Every row gives one point. The window is the flat piece filled in between its corners: a triangle in 3 columns, a solid with four corners in 4, and so on. A path goes straight from each point to the next, and from the last back to the first. After which points does the path pass through the window?
(in the rows, 128 means zero)

Window (4 x 4)
[[ 81  89 115 139]
 [199 207 170  89]
 [119  98  77 134]
 [113 162 113 145]]
Path:
(1): [ 67  87  65 110]
(2): [123  94  89 169]
(3): [115 115 110 155]
(4): [ 70 128  85 126]
(5): [107 182 144 109]
(6): [130 153 137 152]
(7): [121  96 101 185]
(8): [ 73 180  88  97]
(9): [146 143 124  93]
(10): [172 126 148 138]
(11): [107  85 131 171]
(12): [ 76 109 100 109]
(13): [105 191  96  84]
(14): [147 122 115 185]
(15): [149 135 117 167]
(16): [116 152 104  86]
Through the window after points: 11, 15

Window (6 x 6)
[[166  80 221 141  70 147]
 [131 193 118 165 130  79]
 [163 192 104 106 118 102]
 [151  49 167 147  84 188]
 [107 153 123 113  92  92]
 [104 175 120  82 185 117]]
Path:
(1): [137 139 166 135  95 155]
(2): [133  96 128 107 143 106]
(3): [143  68 135 134 157  98]
(4): [130 164 145 141  94 154]
(5): [152 161 143 132  86 132]
(6): [190 120 106 121  98  69]
(7): [174  87 154 152  96  95]
(8): [134 125 172 152  56 171]
(9): [ 96 187 110 118 120 119]
(10): [153 105 122 102 137  81]
(11): [138 146 144 102 132  80]
(12): [ 90 206 123 140  89 157]
Through the window after points: 1, 3

Window (8 x 8)
[[114 129 140  47 149 142 188 147]
 [184 131 124 115  73 232 113 117]
 [132 143 103  79 213 127 177 185]
 [ 99 128 125 168 177 131 152 128]
 [166  82 139 122  93 107 117 122]
 [121  90 189 148 192  80  92 152]
 [ 75  91 131 104 130  74  80 121]
 [ 55 238 128 101 141  97 147 150]]
Path:
(1): [160 104 136 103 149 107 104  82]
(2): [119  88 144 123 124 118 123 158]
(3): [130 104 141 127 148 128 144 201]
(4): [139 140 142 107 189 123 141 135]
(5): [153 108 159 108 148  95 118 103]
(6): [133  88 148 137 126 109 112 155]
(7): [ 89 117 139  91 122 146 176 217]
(8): [129 133 139  53 161 132 170 110]
(9): [157 170  88  72 166 113 148 102]
(10): [105 136 130 118 130 140 150 162]
(11): [ 89 181 147 111 112 116 167 227]
(12): [ 98 179 122 113 150 131 131 110]
Through the window after points: 5, 7, 11

Window (8 x 8)
[[ 86 104  91 114 121  91 131 120]
 [139  98 146  69 134 120 161 130]
 [134  58 141 149  20 147  97 178]
 [ 81 146 106 118 177 145  75 116]
 [136 120 171 121  67 121 166 152]
 [ 59  98 133 133 178 108  92 136]
 [221 177 198  65 180  67 122 129]
 [113 108 102 148 167 129 126 134]]
Path:
(1): [145 139 159  82 160 100 122 157]
(2): [101 121 108  92 137 112 119 177]
(3): [109 109 134 152 112 115 134  62]
(4): [ 82  71 132 171 128 129 132  89]
(5): [117 121  98 101 116 132 128 195]
(6): [137 144 143  98 148  99 140 178]
(7): [168  79 166 116  90  89 132  72]
(8): [173 121 166 125 151  87 111  69]
Through the window after points: 2, 8

Window (9 x 9)
[[149 180 174 155 153 102 110 162 109]
 [ 84  95 104  82 143 142 111 117  42]
 [156  90 105 156 106 203 178 129 111]
 [110 238 172 157 127 121  78  82 145]
 [133 179 143 119  70 150 100 147 128]
 [ 66  73 161  47 145 137 164 106  58]
 [ 71 148 159 123 152  92  79 133 146]
 [148  70 137 128  93 137 136  99  82]
 [142  47 161  89 162 186 119 122  77]]
Path:
(1): [160 143 138  70 155 109 110 101  99]
(2): [ 86 104 178 127 116 134 111 139  81]
(3): [101 150 220 178  97 118  75 118  62]
(4): [141 139 108  56 148 116 127 136 136]
(5): [155 142 128  98 133 137 137 111 138]
(6): [ 97 139 155 124 102 152 114 132  95]
(7): [ 85 106 149 143 107 158 121 130  83]
(8): [160 130 106  90 151 144 131 101  98]
(9): [153 112 116 105 160 143 157 105 106]
(10): [ 78  98 169 148 110 176 103 123  79]
(11): [ 93 176 173 189  73 149  86 130  76]
(12): [177 123 120  90 152 134 119 130 163]
Through the window after points: 5, 7

Window (11 x 11)
[[116 140 161 144  99 128  95 130 103 125 103]
 [135 105  88 117 100 201 141  53  69 134 167]
 [ 90  87 131 121 146 166 130 170 163 170 141]
 [164 122 111  75  93 134  96 146  70  95 104]
 [125  93 138 123 125 187 198  97  97 126 133]
 [165 123 146 123 118 113 112 149 198 143 110]
 [ 97 113  78 134 124 191 128 112  76  40 154]
 [114 113 117 165 191  96 131 182 142 145 140]
 [ 61  96 188 121 249  54  73  74 119  95  66]
 [148 183 163  91 158 124 108 160 161 157 103]
 [ 83 147  77 106 140  98 166 170 171 157 114]]
Path:
(1): [119 101  89 157 150 177 110 125 140 162  93]
(2): [ 98 102 153  95 135 136 140 170 143 141 163]
(3): [108 110 165 111 124 114 135 131 124 125 155]
(4): [101 116 110 129 157 150 107 141 133 134  94]
(5): [133 145  96 150 140 147 123 141 140 136  47]
(6): [110 113 142 104 142 123 105 126 115 120 158]
(7): [124 118 132  98  84 143 153 110 106 109 224]
(8): [127 110  96 128 130 177 127  90  94 128 127]
(9): [107 112 140 145 204 109  96  99 117 114  49]
(10): [ 55 100 174  94 195  73 100 104 128  99 142]
(11): [106 128 118 109 136 100 139 160 150 136 138]
(12): [111 128  96 137 157 150 139 146 165 163  85]
(13): [129 113 127 130 151 122 122 138 156 148  87]
(14): [114 144 167  91 135 104 115 134 151 130 174]
(15): [118 142 146  59 122  77 125 120 152 121 180]
(16): [126 150 119 143 165 151 126 172 152 161  59]
Through the window after points: 1, 3, 7, 9, 11, 15

Window (11 x 11)
[[164 154 114 151  40 160 171 137 160 133 119]
 [145 132 157  91 189 106 150 116 183 194 180]
 [ 90 109 126 116 174 114 161 164 123 108  93]
 [181 187 171 147 117  61 101  86 146 148 123]
 [173 116 138 131  93 131 146  86 110 105 130]
 [109 138 150 163 141 113 108 121 128 158 124]
 [163 142  83 134 132 111  64 101 171 163 120]
 [114  96 137  96  67 107   7 204 122 161 130]
 [179 134 124 150 125 148 115 119 164 104 138]
 [ 52 149 155 137 149  95 143  99 167 119 122]
 [147 116 163 159 153  53 114  84 167 147 129]]
Path:
(1): [132 149 118 137 104 118 129 131 132 131 154]
(2): [152 133 150 149  87 141 139 122 179 144  90]
(3): [160 125 145 133 119 144 127 113 154 133 111]
(4): [167 149 107 155 118  98 111 121 145  97 181]
(5): [159 145 122 137 114  86 118 111 155 145 160]
(6): [143 124 166 157 128 139  98  99 155 149  84]
(7): [118 130 195 126 137 156 131 107 155 161  74]
(8): [146 131 124 138 108 110 134 104 136 109 143]
(9): [132 140 121 151 115 102 140 126 146 136 151]
(10): [153 135 159 130 117 136 110 109 151 153  85]
(11): [154 115 174  96 158 162 125 107 164 161 113]
(12): [138 145 118 134 151  76 135 128 165 152 179]
Through the window after points: 1, 3, 7, 9, 11

Window (12 x 12)
[[134 153 151 156 141 157 155 128 107 163  91 111]
 [ 91 153  87 182 134 113 203 198 146  87 207 122]
 [113 176  87 217 244 175  93 163  96 121 149 103]
 [146 139 119  78 116 128 126  63 138 137 138  98]
 [165 103 130 141  67 119 161 188  81 121 181 103]
 [158 116 107  80 198 133 131 122 140 113 144 121]
 [140 116  80  93  79 165 126 182  68  79 153 125]
 [142 147  49 203 132 157 115 153 134 147  87 114]
 [ 87 119 150  94 141 139 142 134 131 218 194 128]
 [ 55 169 127 115 192  68  87 170  92 154 147  96]
 [186 188 149 151  99 188 111 157 112 181 114 133]
 [117 176  98 151  84  99 156 173  46 216 138 127]]
Path:
(1): [138 160  80 106 145 140 149 163 123 158 143  74]
(2): [133 122 133 146 131 120 119 134  78 137 137 177]
(3): [117 121 129 133  91 117 109 151  72 133 155 163]
(4): [132 151  89 121 120 148 150 172  92 143 146  96]
(5): [125 148 104 102 134 153 128 159 136 165 159  19]
(6): [167 161 141 151 127 145 123 134  95 134 118 212]
(7): [123 142 123 126 132 124 123 125 111 141 151 151]
(8): [150 133 118 107 108 136 154 149 114 152 139  11]
(9): [143 125 105 107 100 147 148 182  90 140 157  81]
(10): [123 149 108 168 101 112 130 152  70 131 153 177]
(11): [120 146 126 170 113 119 126 141  75 177 129 149]
(12): [146 186 108 119 110 145 140 181  96 180 142  98]
Through the window after points: 1, 3, 5, 7, 9, 11

Window (14 x 14)
[[103 185 146 134  95 161  78 136 144 161 109 155  91 113]
 [ 73 122  27  70 185 127 143 115 152 133  81  96 140  95]
 [ 90 134  61 150 116 140  96 125 115  94  77  99 164  95]
 [113 172 200 127 112 139 132 166 138 103 108 172 124 135]
 [142  71  63 119 173 152 107 138 118 117  72  79 125  94]
 [116 187 135 121 150 166 145 120  76 136  88 161 111 123]
 [ 93 148 161 168 135 119 136  88 137 152 116 172 106 151]
 [152 118 165 122  78 170 146 118 104 165 146 199 158 137]
 [ 87  90 131 125  83 166 156 142  85 143 121 167  99 149]
 [106  56  91  84 162 115 134 125  56 130 196  69 158  85]
 [143 112  70 126 137 108 161 158  96 139 188  53 146 129]
 [134  76  73 109 106 155 154  82 114  89 200  87 113 102]
 [139  85  66 103 108  73 139 115  89 114 136 117 110  96]
 [103 146 131 117 105 131 141 102 133 141  71  77 124  99]]
Path:
(1): [126 104  89 121 129 119 144 138 106 130 116 118 121  87]
(2): [130 102  82  78 117 117  93  64  97 103 123 105 123 168]
(3): [143 129 103  85 111 158 111  86  95  99 117  79 135 173]
(4): [103  86  85 142 146 122 157 157 119 168 123 139 126  56]
(5): [ 95 110  81 107 146 116 182 153 123 123 129 136 153  38]
(6): [130 100  89 112 128 126 110  88  95 119 107  96 120 173]
(7): [124 124 110 104 109 128 134 115 105 128 119 113 110 133]
(8): [ 91 110 107 155 119 128 139 131 124 144 114 128 133  65]
(9): [116 142  92 149 151 141 156 140 109 183 108 145 130  33]
(10): [129 112 123 103 129 153 114 121 105  95 101 116 121 167]
(11): [134 122 112  93 106 102 120  89  91 126 116 108 142 162]
(12): [101 102  98 131 121 140 154 144 118 135 123 120 107  61]
(13): [ 91 144 113 166 131 147 146 145  99 168 108 153 134  67]
(14): [108 134 128 112 121 134 129 123 107 132  93 126 123 144]
(15): [122 111  99 103 136 139 111 109 116 112 109 102 134 174]
(16): [121  97  73 131 152 136 136 159 111 149 109 107 114   7]
Through the window after points: 1, 7, 9, 11, 15

Window (14 x 14)
[[179 184 124 125 104 149 134 150 116 145 200 148  75 161]
 [104 164 151 189 144 130 152 110 111  96 142 111 144 183]
 [118 107 123 160 171  37 136 114 136 146 172 101 158  49]
 [124 182 169 104 179 126 125  95 126 135 105  60 190 118]
 [123 109 115 106  50 153 155 119 140 116 225 104 104 159]
 [ 86  94 157 110 234  54 136  58 174 165 145 147 155  95]
 [115 115 162 151 206 143 171 146 137 160  57  69 152 131]
 [156 103 155 157  10 122 123  81 133 154 198 186 116 106]
 [143 129  99 129 177 148 119  94  96  90  75  90 127 143]
 [ 38 164 121 132 183 100 124 118 145 148  64 100 142  95]
 [111 134 101 123 174  89 128 130 116 167  89 104 199 172]
 [109 133 110 139 215 108 145 116 201 125 120 140 210  73]
 [ 64 120 105 138 249  96 179  61 122 196 137 133 209  35]
 [132 119 160 122  90 179  84 173  81 105 207 147 119 159]]
Path:
(1): [117 112 124 157 136 127 129 102 145 160 172 104 143 114]
(2): [106 114 128 157 113 124 120  77 149 164 151 130 144 116]
(3): [146 150 154 104 125  93 169 142  87 115 147 163 142  74]
(4): [ 98 157 186 117 170 119 223 143  97 113  89 122 152 126]
(5): [113 111 110 154 195 129 108 106 149 166 102  82 153 114]
(6): [118 119 110 167 181 117  88 103 154 192 146 106 157 112]
(7): [111 139 156 114 176  97 160 122 109 120 122 134 157 116]
(8): [119 123 146 119 169  91 159 122 113 118 114 158 143 107]
(9): [ 89 128 135 137 172 135 104 107 150 156 142  89 147 128]
(10): [119 141 129 202 164 125 110  92 176 176 162 103 150 119]
(11): [114 136 151  58 131  93 163 136  93 123 146 153 146 117]
(12): [106 118 155 115 176  96 167 110 111 128 107 118 157 100]
(13): [ 88 124 114 188 188 147  95 120 196 175 112  83 169 143]
(14): [120 114 140 160 158 120 117 101 144 156 174 121 147 125]
(15): [133 126 129 113 154 108 159 113 119 123 136 138 172 100]
(16): [ 99 148 147 116 152  99 150 124 123 144 153 147 159 109]
Through the window after points: 2, 4, 8

Window (14 x 14)
[[114 137 121  80  88 132 131 110  96 120 155 150 137 115]
 [125 114 131 100 148 105 126 136 127 146 164 177  89  88]
 [131 137 126  98 157  55 149 135  81 121  96  98 167 132]
 [ 70 122  48 144 119 132 194 117 207 160 132  97 113  77]
 [182 128 134  80  47 128  92 144 107 188  79 152 149 133]
 [109  89  36 150 183 160 110  78 129 100 113 170  95 118]
 [109  68  86 126 149 107  65 162  37 162 161 141 119  87]
 [106 136 139  75 195 195 113 116 149 136 142 114 145 172]
 [109 165 199 129 145 141 163 156  43  77 130 108 126 124]
 [118 152 138 141 162 113  80  45 139 159 156  74  79 174]
 [ 90  87 174 164 201 109 151  73 126 117  83  66 199 146]
 [ 62 100 149  82 119 152  60 208 159 110 146 134 160 158]
 [199 133 129 126 119 181  58  83  71  99 170  99  66  76]
 [135  60 119 169 124 129 116 159 115  89 187 150 130 165]]
Path:
(1): [124  69 138  74  87 129 133 150 122 143 106 108  87 120]
(2): [146  54 125  92 117 107 118 122  96 110 123 100  70 153]
(3): [119 161 134 128 144 156 125 114 133 128 134 139 144 114]
(4): [145 199 130 156 153 126  98 128  97 130 153 133 162 111]
(5): [108  97 164  98 138 148 146 136  76  93 128 104 101 133]
(6): [136  25  97  74 111 115 168 110  97 151 135 134  71 140]
(7): [108 147 153 132 171 140 108 116 128 122 130 111 154 129]
(8): [122 160 114 167 163 108  90  99  98 123 156 130 159 121]
Through the window after points: 4, 6

Window (14 x 14)
[[144 182 157 209 102 134 100 164 201 113  69  70 136 160]
 [143 115  77 216 137 110  98  74 136  84 106 145  90 127]
 [188 129 142 124  67 145 116 168  71 131  87 103 136 162]
 [132 152 162 168 145 166  71 167 162  98  75 114  40  96]
 [154 126 170 169  90  59 125 153 154 141 173  84 142 125]
 [216 105 193 110 155 115 126 161 119  78 146 164 144 187]
 [121 109  95 154  98 197  98 192  81  67 141 146 130 120]
 [ 97 235  67 146  93 149  93 149 147 132 153 113 153  73]
 [136 134 157 108  95 181 125 156 113 174 168 105 104 136]
 [ 94  67 161 166 190  87 132 163 138 159 147 124 130  90]
 [ 90 116 205 171 195  92 145 107 116  84 120  97  88 109]
 [126 157 114 114 123 121 139 117 162  59  93 142  86 137]
 [128 145  64 158 186 140 166 191 112 114 102  63  69 117]
 [138 156 203 151 139 137 168 170 164 184 163 189  62  83]]
Path:
(1): [157 110 136 166 153 161 152 126 159 129 131  62 128  59]
(2): [166 113 138 151 135 152 155 125 179 118 119 113 147  79]
(3): [114 141 161 160 127 102  99 149 129 118 140 132 115 133]
(4): [100 161 137 197 120  98 103 173 123 105 130 163  87 177]
(5): [201 129 146 111 116 167 140 115 161 107 112  78 123  78]
(6): [136 133 146 151 147 161 158 135 145  98 146  70 105  80]
(7): [130 137 134 166 131 117 100 183 117 142 111 132 100 144]
(8): [ 93 162 132 174  98 117  97 162 136 127 102 113  88 160]
(9): [151 124 115 155 171 141 150 115 142  95 140 100 108  39]
(10): [157 117 157 142 152 174 117 119 147 112 102 103 118  73]
(11): [105 133  90 180 117  78 121 163 116 100 139 153  96 170]
(12): [100 165 144 153  88  89  82 180 116 127 129 162  80 173]
Through the window after points: 10

Window (14 x 14)
[[142 102  97 168 183 106 144  61  98 142 152  53  58  69]
 [173 153 140  69 201  97  89 118 144  51  61 126 108  98]
 [141 100  66 111 197 123  93 146  70 102 103 150 122 172]
 [114 121 132 191 106 101 134 133 221  89 109 108 102 183]
 [133 119 171  84 163 145  81  27  90  79 158 154 162 125]
 [167 107 183  33 118  91 144 187 182 174  99 152 115 137]
 [213 110 119 147 133 208 122 172 150 162 145 139 135  70]
 [105 103 150 109  85 114 124 165  80 194 125  78 108  58]
 [ 71 146 150 176 187 103 131 141 124 107 134 114 155 137]
 [135 147 115 156 133  55 115 132 140 128 113 192 158 161]
 [116 193 163 153 118 138 117 119 126 186 117 166 158 153]
 [118 133  60 184  97 168 182 141 141 168 155 109 153 115]
 [155 110 111 160 149 105 183 160 159  78  79 128  33 100]
 [222 116 142 147 109 180 158 143 124 160  95 131 172 108]]
Path:
(1): [164 132 122 109 207 128 125 165  72  94 140 140 103 173]
(2): [163 148 121 115 122 106 118 137 121 146 145 124 110 120]
(3): [130  35 141 167 152 169 170 146 169 125  36 148 126  84]
(4): [138 108 125 133 134 120 140 138 159 133  97 140 114  96]
(5): [193 171 101 182 172 137 135 121  63  74 178 119  89 173]
(6): [183 144 123 130 140 151 133 127 128 120 153 122 131 125]
(7): [134  85 140 150 144 137 130 142 125 149  64 148 145  98]
(8): [122  47 120 144 132 153 122 115 169 140  61 147 190 132]
(9): [175 181 147  89 159  95 128 162  99 120 138 115  78 111]
(10): [157 114 124 131 151 104 123 159 115  96 122 105  96 129]
(11): [126 134 122 131 151 126 152 115 167 120  64 156  98  93]
(12): [150  84 103 149 164 149 127 106 130 141  75 145 149 116]
(13): [126 174 133 111 121  78 118 183 131  89 177 110  76 186]
(14): [215 167 111 110 134 150  93 197 119 121 179 138 104 119]
(15): [101  74 137 142 151 118 161  74 148 150  81 114 133 110]
(16): [127 101  79 134 148 123 100 125 121 130  91 141 140 128]
Through the window after points: 4, 6, 8, 10, 12, 14, 16

Window (14 x 14)
[[137  60 131 176 195 134  57 186 194 173 112 187  69 168]
 [187 165 155 161 170 136 144 117  86 116 163  97 146 154]
 [209 116 213  73 124 143 149 109 187 186  94 122 173 144]
 [112 107 107 180 140 117 105  90 112 117  91 118 100 120]
 [203 113  78 113 177 115 166 135 155  61 149 168 184 169]
 [165 135 160 163 151 197 148 177 121 159 118 176 125  64]
 [107 142 167 168 129  31 165 173 152  64 116  97 153 186]
 [148 161 107 158 111  85 119 152 174 189 122 123 156  99]
 [176  81 132  78 119  82 164 125  97 176 150  81 140 118]
 [222 122 196 130 176 124 115 133  76  51 119 136 103  58]
 [146 145  38 152 120 139 115 203 138  70 115 132 119 171]
 [119 120 119 101 166 104  73 139 172 120 167 133 134  71]
 [143 123 100 142  94 137  78 176 101 140 145 183 115 106]
 [190  62 170 153 125 141 132 137 202  97 133 144 141  82]]
Path:
(1): [169 129 143 153 133 135 138 151 167 127 140 147 100 127]
(2): [109  90 107 126 146  96  85 173 114 131  89 139 192  71]
(3): [181 124 114 163 162  87  74 163 128 114  86 125 173 119]
(4): [146 120 114 143 139 127 145 156 142  94 148 148 111 132]
(5): [175 127 122 124 150 127 158 140 134 110 155 131 118 124]
(6): [137  90 160 156 132 115  47 146 100 116  69 123 158 135]
(7): [203  93 136 154 162 115  91 149  76  58  60 106 177  80]
(8): [156 129 148 137 152 128 127 155 150 122 151 156  97 121]
(9): [167 113 157 114 128 131 140 136 187 127 153 161  64 139]
(10): [137 104  84 177 143 105  86 172  99 118  85 128 204  99]
(11): [181  86 133 141 119 108 109 151 134 134  97 115 170  95]
(12): [131 139 148 151 156 143 120 153 163 128 155 157  79 139]
(13): [127 147  94 157 130 116 110 163 189 149 141 174  70 141]
(14): [182  43 143 153 196 146  85 175 115 101  90 128 156 152]
(15): [162  90 152 126 160 133  72 130 129 165 128 138 202 111]
(16): [172 127 117 117 118 113 164 154 131 115 139 136  97 123]
Through the window after points: 7, 13, 15

Window (14 x 14)
[[185 119  67 185 125  33  99 168  85 103  93 128 166 123]
 [143  92 151 105  22 135 149 106  74  98 167 116 208 135]
 [ 70 114 125 143 193  83  99 111 130 115 174 122 102 108]
 [108 185 124 118 166  80  94 145  99 102 170 156  56 147]
 [ 77 164  91 121 146 143 129 137 141  91 123 121 102 125]
 [113 142 122  69 203 105  91 167 123 126 146 104 124 134]
 [138  61 181 114  40 159 114 103  60 139  81 164 201 126]
 [206 100  39 183  99  64  61 162 157 120 145 175 161 165]
 [164 122 169  94 108 152 177  56 106 118 130 143 164 123]
 [144  46 102  73  64  79 138 111  77  98  94 178 188 123]
 [ 87 125 198 102 167 112 147 149 148  67 135 127 105 146]
 [131 158  78 152 113  21  74 136 142 131 115 160 190 159]
 [115  81 190  75  48 136 188  98 108 164 121 106 123 124]
 [ 71 143 104 143 202  90 152 176 110 144 169 163 122 168]]
Path:
(1): [118 115 114 125 140  91 106 118 121 116 143 119 125 164]
(2): [106 127 118 133 153  87 111 132 126 117 148 154 144  94]
(3): [136 113 123 105 118  72 137 151 123 100 153 171 168  85]
(4): [139 110 110 123 107 123 116  80  86 139 114 124 145 167]
(5): [148  86 137 113 114 117 105  94  96 124 115  90 121 205]
(6): [118 144 101 124 100  95 158 139 115 140 155 191 173  66]
(7): [123 128 151 136 113  80 122 193 136 139 142 192 161  78]
(8): [124 120 103 100 141 114 110  70 103 100 107  99 123 194]
(9): [150  84 121  94 136 111 115  51 106 152  69 101 163 208]
(10): [124 126 138 116  99 105 149 145 101  97 159 177 150  95]
(11): [127 141 120 108 103  70 116 148 134 112 134 175 179  92]
(12): [140  93  88 131 107  67 103 115 103 119 110 145 162 173]
(13): [118  62  86 137  85  99 112  88 109 102 135 108 140 196]
(14): [150 135 121 108 149  72 108 170 120 121 132 193 156  77]
(15): [141 134 106 127 111  90 133 155 116 115 138 169 166  78]
(16): [132 102 126 133  97  98 114 113 103 115 125 146 147 168]
Through the window after points: 1, 9, 11, 13

Window (14 x 14)
[[163 147 180  33 172 176  92 134 112 135 141 139 142  93]
 [113  92 121 118 127 148  96 119 142 100 153 148 157 188]
 [156 110 115 158 148 108 184 127  83 181 178 145 139 155]
 [110 140 176 151 128 168 155 141 196 232 132 102 117 140]
 [116 149  76 145 167 108 101 173 133  96  84 137 165  99]
 [181 129 147  19 165 174 110  69 154 150 121 163 101 106]
 [141 120 144  87 129  79 149 134 147  97 147  83  77 124]
 [ 99 137 200  54 118 108 124  87  78 139 126 128  88 116]
 [102 179 139 137 194 179  58 113 108 115  88  90 136 192]
 [143  43 153 128 157 129 210  98  93 112 132 194 141 181]
 [131 182  86  82 103 142 151 155 135  97 134 132 111 120]
 [ 59 132 174 128 174 116 123 103  82  83 165 130 146  81]
 [146 141 109  93 164  89 154 117 119 111 141 110 177 176]
 [133 100 128 147  62 163 157 104 128  96 123 134 143 125]]
Path:
(1): [148 191 125 109 148 133 160 128 135  91 142 148 134 144]
(2): [171 168 164 111 128 104 117 113 168 143 128 127 129 136]
(3): [123 117 137  78 155 128 135 132 110 104 141 106 114 128]
(4): [103  83 111  93 155 152 148 121 122 123 122 122 135 158]
(5): [133 146 147 133 129 119 138 113 126 127 140 141 124 147]
(6): [170 146 150 168 150  66 180 114 121 177 149 234 139 102]
(7): [117  66 147 105 153 153 169 106  98  98 133 136 136 172]
(8): [126  98 133  91 114 147 147 109 127 136 129 103 120 117]
(9): [148 197 182 129 172 133 119 126 136 130 166 197 144 196]
(10): [123 137 147 127 128 126 128 128 130 109 133 141 142 145]
(11): [152 129  65   7  85 208 180  89 105 158 124 100  57  71]
(12): [ 96  59 139  81 159 151 165 132 120 122 135 108 112 114]
(13): [145 187 149 125 117 100  87  99 108 116 121 173 151 165]
(14): [123 115 210 142  85  78 130  88 154  94 148 176 121 154]
(15): [126 108  64 108 176 163 152 145 104 137 124 109 148 151]
(16): [107  93 115 109 133 139 112 132 110 143 114 112 131 141]
Through the window after points: 2, 6, 10, 12, 16
